Each row is a point. The window is the flat piece filled in between its corners: a triangle in 3 columns, a solid with four corners in 4, and so on. A path goes straight from each point to the next, and from the last back to the first. List the points from which the path goes on through the window.

Window (3 x 3)
[[  1 -17 -56]
 [ 49  -3  -2]
 [ -1  16  54]]
Path:
(1): [ 25 -29  25]
(2): [-13 -23  -8]
(3): [  4  11 -37]
(4): [-2 54 21]
(5): [  3 -12  66]
(6): [ 95 -61 -36]
(7): [  8  20 -16]
(8): [26 30 18]
Through the window after points: 4, 8

Window (4 x 4)
[[ -5 -16   9 -18]
 [  5  95 -46 -67]
 [-29  -5  20  75]
 [ 11 -15 -19  48]]
Path:
(1): [-43   7 -52   7]
(2): [10 32 -2 17]
(3): [ 72  -7 -14  23]
(4): [-76  -5 -25  57]
(5): [-30  22 -18 -24]
(6): [  9  48  10 -17]
(7): [ 35   9 -10  41]
(8): [-20 -21 -27  29]
(9): [-47  24 -29  18]
(10): [42 27 42 30]
(11): [ 52  17  26 -37]
(12): [ -5  18 -45 -16]
(13): [-28 -14 -37  -8]
(14): [-6 64 40  6]
(15): [26  7 48  2]
(16): [-31 -26 -30 -22]
Through the window after points: 1, 3, 7, 9, 15

Window (6 x 6)
[[-17   2  10   6  40  23]
 [-42  20   3  15  14 -49]
 [-41   9  36   4 -12 -22]
 [-13 -10 -34   6 -23  30]
 [ 58 -68   1 -28  -3   7]
 [ 70 -39  -3  12 -22  20]]
Path:
(1): [-45 -13   6  20   2 -38]
(2): [ -6  65  19 -12  12 -23]
(3): [ 74 -14  16 -57   8  -2]
(4): [ -1 -53  -3  14   8  17]
(5): [-25 -30  -6  41   7  10]
(6): [-28  23  -1 -24  -1   0]
(7): [ 42 -19   4  -9  -5  20]
(8): [ 39 -89  -6  23 -24  22]
(9): [-26 -30 -32  44  -2  -8]
(10): [ 10   2  12 -29  -3  -7]
(11): [ 39  13  -8 -22 -22   2]
(12): [ 31 -95  11  15  -6  -9]
(13): [-16 -39  17  13 -11   8]
(14): [ 14   4  -4 -18   9  19]
(15): [ -1  35   3 -21  -5 -43]
(16): [-50 -22   4  40  33  -3]
Through the window after points: 1, 3, 9, 15

Window (8 x 8)
[[  4   6 -11  18 -16  -8 -77   8]
 [ 28  52  20 -51  52 -36  65  35]
 [-36 -32  44 -31 -20  -3  10  10]
 [-47  64 -29   2 -32 -37  -1  -2]
 [ 21  11 -44  16  91  26  36 -27]
 [-12 -11  14  55  34   6  42 -11]
 [ 10 -20   6 -30 -10   9   6  67]
 [ 42 -34 -30   9  42 -59  56 -42]]
Path:
(1): [ 34   1 -11   6  -3  20  11  25]
(2): [ 20  37  -4 -10   9 -24  54  -7]
(3): [-38   3 -22 -10  30 -54 -12  19]
(4): [-24 -25   7  -3  32 -38  -8  39]
(5): [  2  46  -4 -43 -53  12  15 -33]
(6): [ 24  56 -28  11   7  26  30 -25]
(7): [-51  -8 -21   8  23 -95   4  20]
(8): [-51 -14   4 -24  25 -48 -63  18]
Through the window after points: 2, 8

Window (9 x 9)
[[-21  22  42  14  46  80   6 -33  41]
 [ 52  23 -17 -26 -26  -2  15 -73  -3]
 [ -5  -6 -45 -28  51 -16  34  -2 -34]
 [-62   6  32 -86  10 -58  58  58   4]
 [ 70  41  39  28 -16 -76  43  10  -5]
 [-20  52  95  21 -71 -19 -20  -6 -22]
 [-18 -26 -18   0 -27  18  30  23   9]
 [ 40   7   2  71  30 -28  21 -74  29]
 [-33  41 -37  27  18 -35  30  35  18]]
Path:
(1): [ 34  -2   2  17  15  -3 -39 -18   6]
(2): [ 15  36 -10  14 -10 -15  59 -38   2]
(3): [ -2  30  20  23 -66  21  77 -30 -27]
(4): [-20  27  13 -32  26 -32 -22  29  13]
(5): [ -5  26  12  -7 -13 -40   2  12   7]
(6): [ 16  27  37  36 -21   5  50 -27   7]
(7): [-19  62   5 -45  -1  -2  80   8 -22]
(8): [ -2 -30  12   9   1  -3 -14   4  21]
(9): [ 55  57  15 -14  38 -45 -44  35  18]
(10): [-88 -10   6 -45 -10 -32  90  32   1]
(11): [-19  33  30  12   6 -12  60   1 -21]
(12): [  1   1 -35 -53  -3 -17 -20  14  18]
Through the window after points: 9
